Every row gives one point. Two turns around zero, p and q, are shown by what they do to some points. Write where each new point lands after one turn and then the other. Backwards means that the second turn is done in reverse. Each puzzle has new turns, and all numbers are rounded.

Turn p:
[-18 -13 -17] => [-18 -20  -7]
[-21   6  17] => [ -6  13 -24]
[44  8 33] => [25 41 29]
[ 24 -16 -16] => [ -1 -11  31]
[-29  15 -17] => [  1 -22 -29]
Turn q:
[ 17 -31  14] => [  9 -28 -25]
[15 18 14] => [25 11  2]
[-29  12 -17] => [-25  11  24]
[15 29 -8] => [12 32  0]
[  5  20 -20] => [-6 28 -1]
[-23 -47  16] => [-16 -52   0]
Where do these land?
q, then p: [  4  24 -42] => [ 28  -9 -39]
p, then q: [ 13 -40  23] => [13 -3 46]
q, then p: [ 3  9 19] => [ 6 12 16]
p, then q: [-20   7   0] => [-19   7  -6]

Turn p:
[-11  22   1  -1 -15  -7] => [-25   1  -3  -1  12 -10]
[ -7  37  22   9   7 -38] => [-30  11 -40  15  24   8]
[ -8   4  32 -24  11  47] => [ 38   6  16  12  32 -33]
[ 34 -28   5 -34  -1 -35] => [ 22  16 -35 -44 -19   9]
[-17  23 -33   3 -10  21] => [-24 -18  36  -3  16   0]
[13 -7 -5 13 -8 33] => [  9  12  34   8 -10  -3]
[  5 -13  30  -6 -25 -13] => [  1  19 -22  -5 -16 -28]
[ -8 -35 -33   6  12  24] => [ 21 -32  31  -1 -23  12]
[ -2  -4 -20  34  27 -34] => [-15 -17 -18  18 -16  45]
Turn q:
[ 17  21  11  -4 -32  17] => [ 36 -11  26  -4  -3   6]
[ -7  15 -16  17  30   8] => [ -4  31 -17  10   2  21]
[-13 -11  38   8  40 -19] => [-30  39   1  -7  -6 -35]
[  9  20   3   8  43 -31] => [ -2  41 -32 -24  -2  -9]
[  3 -10  -4 -46 -31  23] => [  1 -42  31 -11  27  12]
[-13  14 -14   7 -31  -3] => [ 10 -20   2   1 -26  21]
[  4 -50 -17  10 -19   5] => [-10 -38 -11  36   8 -16]
Where do these land?
p, then q: [ 20   0  15 -13  29  -1] => [ 24  13 -11   2  26  11]
p, then q: [-17 -15 -27   3  30 -10] => [ -7 -17   8  34  24 -11]
q, then p: [ 18 -19  13 -32   8 -18] => [ 14 -22 -33 -18   7  12]
p, then q: [ 28 -28  18  36 -35 -13] => [ 32 -26  13  -9 -45  25]
q, then p: [ 18   6 -22 -20 -27  18] => [ 42   9  10   2 -15   8]
q, then p: [-29  44 -23   9 -17   7] => [  7  20  46  -2   2 -33]
p, then q: [-38  12  27  16  13  17] => [ -6  20 -34  24 -19 -21]
